Each row of a before or after table is a point. One or more steps were done to the points. Then noise was added and the rows were shuffled. The steps act on columns, c1 being the first. Name the steps. A step turns or swaps two columns, mirrors them in a line or flattens them onto one, adds a multiple of one to another, or multiplies or shifts one. Angles are multiples of 10 degrees, from the lower column toward the higher: turns from -170 to 170, lines from 10 to 170 but not 90. Use the fewest steps. Two steps may share a column if one is a turn and the other turns, adds or multiplies; they go together, in the order done. Otherwise the lowest column goes first.

Before (9 x 2):
[[ 65  20]
 [-27  35]
 [-19  21]
 [ -7   5]
 [-14  -4]
 [ 66  11]
 [-24 -95]
 [-10  34]
 [-19  51]]
After, 9 rows:
[[ 35   4]
 [ -1 -67]
 [ 53  11]
 [  7   5]
 [  9 -68]
 [ -2  14]
 [ 24  16]
 [ 39  19]
 [-90  41]]
Steps: turn c1 and c2 by -100 degrees

Before, 8 rows:
[[ 12  14  11  50 -54  -3]
 [-13 -10 -45  37 -82 -46]
 [-47 -27 -18 -13  34  11]
 [-40 -16  -6 -35  41 -65]
 [-40 -35  16 -59   9  32]
 [ 23  23 -50  -6 -56 -42]
 [ -8 -36 -59   9  89 -47]
 [-80   7 -14 -48  60  10]]
After (8 x 6):
[[-49 -14  -7 -35 -33 -66]
 [ 55  15  11  49   1   0]
 [-87 -36 -58   8   9 -46]
 [-42 -28 -20 -14 -41  10]
 [-19 -34  16 -59 -36  33]
 [-73   9 -14 -49 -65  11]
 [ 60  21 -49  -6  11 -42]
 [ 78 -11 -45  37 -28 -47]]
Steps: turn c1 and c5 by 80 degrees

Before:
[[-35  -7 -35  65 -19  82  -5 -21  52  -8  18]
 [ 19  -3 -18  37  18 -23 -13  39 -44  -2  34]
 [ 11 -22  77  11   7  13   2   9  27 -86 -38]
 [ 17  -6 -11  49  94 -34 -12  51 -47  34 -16]
 [-68  -9  -8 -13 -12  -1  50  46 -52   6 -24]
 [-13  -7 -32  -9 -95 -23  -9 -30   5  24 -36]
 [ 41  -6 -65   3 -20  70 -26  40 -19 -48  -8]
 [-14 -50  22 -44  42 -44 -30  13   0  20  -2]]
After:
[[-65  -6 -11 -51 -11  -3  50  47  13   4 -23]
 [ 15  -4 -10 -47  94 -36 -13  50 -52  32 -15]
 [-12 -48  21   1  41 -44 -28  12  47  21  -3]
 [ 17 -19  78  28   8  14  -1  10 -12 -86 -37]
 [ 20  -3 -19 -43  20 -22 -14  39 -39  -2  35]
 [-13  -7 -31   4 -95 -22  -8 -31   9  24 -35]
 [ 42  -2 -65 -19 -19  72 -28  40  -4 -52 -12]
 [-36  -5 -33  51 -17  82  -8 -20 -66  -7  21]]
Steps: turn c4 and c9 by -90 degrees

Before:
[[ 35  27  47  -7 -68 -41  -1 -19 -31  48  37 -37  25 -56 -31  51 -77  17]
 [ 61  -6  33 -37  47   1  15  33  46 -27 -54  32 -49 -46 -48 -19  26 -31]
 [ 54  48  55  51 -48  28   5  -1  -3  32  -2  72  30  48  82 -27 -46 -32]
 [-27  -8 -49   9  42  43  73  10  12 -23  11 -41 -30  54  54 -38 -68  23]
 [-23  -4  72   4 -12  -6 -50  -8 -22  53  44  40 -34  38  49  46  21  44]
 [-55 -32 -49  62  15 -57   1 -19  65 -44   9  16   7 -43 -26 -60 -27  16]
 [  0  61  53  70  41 -88  70 -39  43 -28 -37   9  11 -31 -19  60  23  -6]
 [-33 -36 -58 -21  -3  -6  76  22 -39  18 -60  45  -6  45  49   9  -6  57]
 [ 15  74  22 -13 -57   4  13 -28   8  63  36  22  -4 -55  67 -30  27 -61]]
After, 9 rows:
[[-58  -9 -52  64  18 -59   2 -18 -66 -33  11  24   6 -44 -29 -59 -42   4]
 [ 64 -10  34 -41  48  -1  19  35 -32 -34 -55  30 -51 -46 -46 -18  14  43]
 [ 34  19  45  -7 -69 -42   3 -21  24  71  38 -40  26 -55 -32  50 -57 -25]
 [-34 -17 -63 -19  -6  -3  78  23  20  19 -60  52  -5  46  48   8  -2 -66]
 [  0   5  52  73  39 -87  70 -39 -38 -34 -35 -10  10 -30 -25  61  11  22]
 [ 14   2  23 -13 -60   3  14 -28  13  50  39  -7  -1 -56  66 -32  49  60]
 [ 57 -18  55  52 -51  26   6  -2  16  47   1  48  30  50  82 -29 -34  29]
 [-24 -13  70   4 -11  -6 -49  -6   6  41  43  40 -31  41  50  47  37 -48]
 [-30  12 -52   7  40  41  71  10 -17   3  13 -35 -24  55  58 -38 -67 -18]]
Steps: flatten c2 and c12 onto the line at 110 degrees; turn c9 and c18 by 160 degrees; turn c10 and c17 by 20 degrees

Before (8 x 24):
[[-40  17 -33  17   6  11  25  -5  71  46  28  28  30  27 -50  13   9 -13
  -32 -12 -11 -34  -3 -25]
 [ 41 -95 -43  17  28 -14 -31  86   1  -1   0  -6 -27 -74  40 -53 -56  46
   -8  71  15 -66 -51  30]
 [  9  32 -21 -16 -41 -26   6 -30   6  15 -30  45   5 -21 -87 -10  50 -57
  -20  16  -8 -13 -81  -3]
 [ 33  11  50  30   8  15  32  24  59 -17  18 -60 -41  20  -5  63  -4 -12
   46  79  -9 -38 -17  31]
 [ 44  24  50  68 -22  10  46  22  28 -15  -6  -8 -50  47  18  16  17 -16
    2  15 -13 -30   9 -23]
 [-33  40 -42  -2 -18  15 -13  -1  38  -3  17  55  13  -9 -38  33  70 -30
  -33  12  12 -47 -14  27]
 [ 56  37  44  50   7  17  52  33  34 -15  10 -12 -37  -9  10 -28 -24   8
   64  48  16 -35  44 -53]
 [-11  35  -9   6 -18 -29 -20   3  23  36  18  -4  44  37 -42  59  -1 -36
   18 -11 -18 -51 -24   1]]
After (8 x 24):
[[ 16 -39 -32 -21   6  12  26  -5  72  45  28  26  30  26 -50  12  10 -13
  -32 -12 -12 -34  -3 -26]
 [ 37  56  43  29   8  19  52  32  35 -15   9  43 -38  -9  11 -28 -24   9
   64  48  16 -34  44 -52]
 [ 32   8 -19 -48 -42 -27   5 -31   6  15 -30   1   4 -20 -88 -11  50 -58
  -20  15  -8 -13 -81  -4]
 [ 23  44  50  30 -22  10  46  22  29 -15  -6  61 -52  46  17  17  18 -16
    1  14 -12 -30   9 -23]
 [ 40 -34 -41 -53 -17  15 -12  -2  39  -3  16  16  13 -10 -39  34  70 -31
  -33  12  11 -47 -15  27]
 [-95  42 -42  12  27 -14 -31  85   2  -1   0  14 -27 -74  40 -52 -56  46
   -8  71  14 -65 -51  30]
 [ 10  34  50  67   9  14  31  25  59 -18  19   8 -41  20  -6  63  -4 -12
   46  79  -9 -38 -16  31]
 [ 36 -12 -10   8 -17 -31 -19   2  22  37  19   5  45  37 -42  59  -2 -36
   20 -12 -16 -50 -23   1]]
Steps: swap c1 and c2; turn c4 and c12 by 70 degrees

Before (12 x 64):
[[ 17  15 -12 -39 -16   2  22  -4   2  -3  15 -18  -8   8 -32 -19 -12   0
    2   6   5  -1 -13  -6   6 -36  -1 -14 -40  15 -16  19  23 -23  40 -75
    0  14  24   5 -13  -7  -4 -32  36   2  -5  23   7 -21   7 -34 -25   7
    8   4 -11  13  -9 -10  -7  34 -22  -9]
 [ 13  21  20   1 -22   9 -14 -11  20  14 -13  16  10 -31  -8  14  -8 -29
   39   4   2   5 -20  -2   4  17 -11  27   3  36   8   6   9  18   0 -13
    2  -3  20   4 -21  13   1   7  -8 -19  11   6  15 -37   3 -30  13   6
   18   0 -19  -8 -17 -15 -13 -16 -16  30]
 [ 16  23 -29  12  16   1  35 -10   0  -9  14  20  -3 -29  -1 -16   2  15
   16  23 -44  -4 -16  30  13 -10 -21 -16  -3  11  14 -17 -20 -16 -53   5
  -19 -24  -3  33 -18  19 -14  15  -1  28 -16   5   5 -36  29  -3 -10 -29
   15 -16 -18  15 -18 -19  -4 -23 -50  -3]
 [ 19   9   7   1 -11   5  22  -2  10   4  10 -33  20  -7 -29   9 -13  18
   29  10   0  15  30  -4 -16 -24 -14 -11  -6  27 -27  46  18 -14  31   7
   -6  -7   6 -17 -12  -2 -24  12  17   7  10  -3 -14   5 -22 -17 -19   1
    6 -14   2 -55 -25  -8 -10  32 -38  27]
 [ -1  30  20   2 -19  19  23   2  23  -6  15  -9  -4  -2  22   3 -17  16
    7 -34  23 -37  18  11  -3  16  -4  -6  -3 -18  14  -9  14 -17  30  -5
    3  13  28   7 -15  -7 -25   9  20   4 -54  -2 -51  12  11   0 -11   5
   11 -48 -21 -58   1   7  61  34 -24  -6]
 [ 15  21   7   4  -3  19  20 -10   5   1  17  17   3   1  43  16   3   9
   33  20  26  15 -19  -5  -5 -38 -14  -6 -31  18   2 -24 -27  -8  13   5
   -1  22  32  35   1  18  -5  20  -1 -17  13  48   4   5 -25 -16 -12 -14
  -28   7 -24  13   7 -19  -5  12  -5 -95]
 [-23  -8   6  17  22   9   4  11   6   2  -4  26  -3   0  34   6  20 -15
   39   1  10 -21 -23   1   3   1  -2 -19 -16 -19  15  10  12  53 -41  -2
   -3   9 -37  19  21  -3  25  29  -9  36 -17   1  17  12  -5  16 -18   7
   19  -6  34  12   5 -19  17  23 -17   7]
 [-14  -9  -2  18 -14   2  23  14  22  13 -10   2  -4  15 -22   4  -9   7
   24  12  28 -72  10  83  13  18   4  12  -6 -27   1 -18  17  21  30 -16
   -4  10   6  33 -20  -8 -11   1   1   7 -11  27   5   9   1 -21  -9   9
   -3   3   4  16   7  11   1  24  -8  24]
 [-47  21  20 -14 -13 -13  32   5   4  -7  -4  14  -3   2   0  17  -7 -20
   18   2 -19  15 -23  -5  71  20 -39   1 -27  28  -4  16  -4 -18  36   9
  -16  12  25 -29 -20 -12 -15  12  -5  -8 -21   5  13  13 -26 -36  46  -3
   18   7 -16  10 -15 -15  -5  32 -20 -11]
 [ 16 -14   8   0  11  20   7  13   6  -6   0   9 -10  14 -15   9  37 -36
    3  -2  10 -20 -17   7 -12  21   1 -22  -8 -29  13 -21 -11 -25  34   9
  -12  25  32   0  27  10 -11  28  -3 -18  -8  -1   3  11 -13   7 -10 -45
   17  -5 -15   1  12  -4 -14  29  -2 -18]
 [ 15  14 -32  17 -23  11  30   3  35   1 -32  27  10  -8   8  17   8  11
  -10  15  -4  -2 -11  12  18 -19  -2  -4   5  -2 -67 -23  -4 -21  31  -5
    1  11  21   3  -6   1 -17  26  -4 -19  11  -3  14  12  31  11 -15 -12
   18   4  43   3 -44 -11  18  24 -15  14]
 [ 19  20 -56  11  -9  15   4  11  21  20  15  28  10  16 -18  -2   2 -12
    3  23 -24 -19 -11  -9 -17  19   3  44  -4   9   8 -21  18  -8  15  10
  -13  31  -8  18 -12  20  -8   6  -6  27  13  13   8  14  -9 -34  -9  -2
  -36 -17 -18   7   9  -9 -13 -13   1  16]]
After:
[[ 14  20   4   6  -4  18  21  -9   5   3 -24  15   2   1  43  15   2   9
   32  22  26  14 -19  -5  -6 -37 -14  -6 -30  15   3 -25 -27  -9  10  -1
    0  25  30  35   1  18  -4  19   1 -26  13  48   4   5  16 -17 -12 -16
   18   5 -23  13   6 -20  -7  14  -7 -94]
 [  0  31  21   4 -19  18  24   1  24  -6  11  -9  -4   0  23   3 -17  16
    8 -35  22 -37  18  12  -2  17  -4  -5  -1 -16  14  -8  17 -16  31   2
    3  13  27   9 -14  -6 -25   8  19   7 -52  -2 -53  10  14   0 -13   6
  -11 -48 -23 -57   2   6  60  34 -24  -6]
 [-21  -7   5  17  21   9   6  11   5  -2  -4  27  -3   2  31   5  19 -15
   41  -1  10 -20 -23   0   3   2  -1 -19 -16 -18  16   9  13  56 -41  -3
    0  11 -37  20  22  -3  24  28  -9  42 -16   0  18  13  -3  18 -18   5
   -5  -5  36  11   3 -20  19  22 -18   8]
 [ 15  20  19   2 -19   8 -12  -9  20  10   4  14  10 -30  -7  14  -8 -28
   40   3   2   6 -21  -2   1  16 -11  27   2  36   6   7  11  17   2   5
    2  -3  18   4 -17  12   1   7 -10 -12  11   7  15 -36 -11 -29  12   6
  -23  -2 -20  -9 -15 -16 -14 -15 -19  30]
 [ 18  14 -10 -42 -19  -1  21  -6   0  -3  10 -16  -8   5 -31 -15 -12   0
    1   6   5   0 -13  -6   7 -37   0 -15 -37  14 -15  21  23 -24  40  -1
   -1  13  25   5  -1  -5  -4 -33  34   3  -4  22   8 -20  16 -32 -24   7
   -8   5 -12  13  -9 -10  -8  32 -21  -9]
 [ 20  20 -56  11  -9  14   3  11  20  19  -9  27  10  14 -18  -2   1 -12
    3  22 -23 -20  -9 -11 -17  19   1  44  -6   8   8 -21  17  -7  14   3
  -15  31  -7  19 -13  23 -11   6  -5  13  13  12   8  13  15 -34 -11  -4
   43 -17 -17   6  10  -9 -14 -14   4  18]
 [ 18 -15   8   2  10  19   8  14   6  -6 -13  10  -9  14 -17   9  37 -37
    2  -2  11 -18 -16   7 -13  20   3 -23  -7 -27  14 -22 -10 -24  33  -4
  -11  25  33  -1  24  10  -8  29  -3 -10  -7  -1   3  12   2   8 -10 -45
  -23  -3 -14   2  11  -3 -13  28   1 -17]
 [ 14  13 -33  18 -22  12  31   1  35  -1  29  28   9  -8   7  16   9  10
  -10  13  -3  -4 -11  10  19 -18  -3  -3   2  -4 -67 -23  -3 -20  30   4
    1  11  20   5  -5   1 -18  27  -5 -11  11  -4  18  14 -29  11 -14 -12
  -24   3  43   4 -43 -11  17  25 -14  15]
 [-13  -8  -3  19 -14  -1  21  15  22  14   2   3  -1  17 -23   3 -10   8
   23  12  30 -71  10  82  12  19   4  13  -8 -27   0 -18  15  22  32   5
   -5  10   6  33 -19 -10 -13   2   2   6 -12  25   5  11 -11 -19  -8   5
    1   1   5  14   5  11   2  26 -10  23]
 [ 18   9   8   2 -11   4  20  -1  11   6 -22 -33  20  -8 -29   8 -15  18
   29  11   2  16  32  -4 -18 -26 -15  -9  -3  29 -26  45  22 -14  32   2
   -5  -9   6 -17 -13  -2 -23  15  18   7  10  -3 -16   7  10 -18 -19   2
   -2 -14   2 -54 -25  -7 -11  30 -40  24]
 [ 20  23 -30  13  17   3  36 -12   3  -8  29  20  -4 -32  -5 -15   2  14
   16  23 -46  -5 -16  28  13 -12 -20 -16   0  11  16 -17 -18 -15 -54   2
  -19 -22  -1  34 -17  17 -15  15   0  30 -14   5   4 -37  14  -3  -9 -28
   -6 -17 -19  15 -18 -22  -5 -24 -50  -2]
 [-47  21  21 -14 -12 -11  33   4   6  -7 -26  16  -5   3   0  18  -7 -20
   19   2 -16  13 -25  -5  71  19 -38   1 -28  26  -2  15  -4 -19  34   5
  -16  11  26 -29 -22 -12 -16  13  -2  -1 -21   2  12  12  -2 -38  45  -4
  -19   5 -17  10 -16 -13  -4  30 -21 -12]]
Steps: swap c11 and c51; flatten c36 and c41 onto the line at 100 degrees; mirror c46 and c55 in the line at 10 degrees
